Each row of a before or after table is a point. One or more steps were done to the points. Then noise was added and the rows were shuffled. The steps act on how far a point lies along the listed directions, d1 being the first. Name the steps. A step turns or swaps two directions, mirrors them in a line or flattens them onto one, adds a multiple of one to another, or multiplies one. Angles are multiples of 10 degrees, from the lower direction toward the higher: turns from -170 to 170, lines from 10 to 170 but not 90. Use the fewest steps. Two steps may share a direction if one is a turn and the other turns, adds or multiplies; they go together, in the order done. Otherwise the lowest direction goes first.

Directions:
(1): [ 0.53 -0.06]
(2): [0.06 0.53]
Before (9 x 2):
[[-0.42  0.55]
 [-0.36  0.36]
 [-0.44 -0.10]
 [-0.23  0.37]
 [ 0.53  0.13]
 [-0.53 -0.36]
 [ 0.64  0.24]
 [-0.06  0.36]
 [ 0.06 -0.39]]
After, 9 rows:
[[-0.46  0.25]
 [-0.65  0.25]
 [-0.04  0.45]
 [-0.44  0.14]
 [ 0.20  0.59]
 [-0.07 -0.68]
 [ 0.02 -0.53]
 [ 0.39  0.06]
 [-0.37 -0.03]]
Steps: mirror d1 and d2 in the line at 150 degrees

Directions:
(1): [ 0.50 -0.13 -0.33 -0.24  0.40 -0.52]
(2): [ 0.04 -0.68 -0.44 -0.14 -0.31  0.30]
(3): [-0.10  0.34 -0.67  0.38  0.28  0.27]
Before:
[[ 0.31 -0.56 -0.03 -0.38  0.09 -0.55]
 [-0.22 -0.34 -0.08 -0.19 -0.14  0.19]
 [-0.81 -0.27  0.64 -0.05 -0.68  0.59]
 [ 0.39 -0.49 -0.12 -0.04  0.30 -0.16]
 [ 0.18  0.44 -1.31  0.43  0.67  0.11]
 [ 0.22  0.13  0.17  0.16  0.18 -0.56]
 [ 0.15 -0.32  0.38 -0.15 -0.32  0.01]
 [ 0.07 -0.41  0.19 -0.13 -0.31  0.00]
 [ 0.55 -0.51  0.05 -0.48  0.06 -0.13]
 [ 0.51  0.10  0.44 -0.05  0.52 -0.43]
 [ 0.00 -0.11  0.04  0.06 -0.21  0.37]]
After (11 x 6):
[[ 0.27 -0.04  0.49 -0.02  0.08 -0.67]
 [-0.28 -0.16 -0.37 -0.03 -0.01  0.31]
 [-0.82 -0.16  0.47  0.09 -0.58  0.71]
 [ 0.29 -0.48 -0.24 -0.28  0.18 -0.43]
 [ 0.04 -0.30 -0.05  0.00 -0.19  0.10]
 [ 0.16  0.46 -1.33  0.44  0.71  0.12]
 [ 0.50 -0.38 -0.24 -0.30  0.18  0.00]
 [ 0.35 -0.35 -0.31  0.08  0.38 -0.08]
 [ 0.13 -0.25  0.24 -0.08 -0.25  0.07]
 [-0.02 -0.01 -0.11  0.17 -0.13  0.47]
 [ 0.56 -0.09  0.84 -0.30  0.37 -0.59]]
Steps: add 1 times d2 to d3
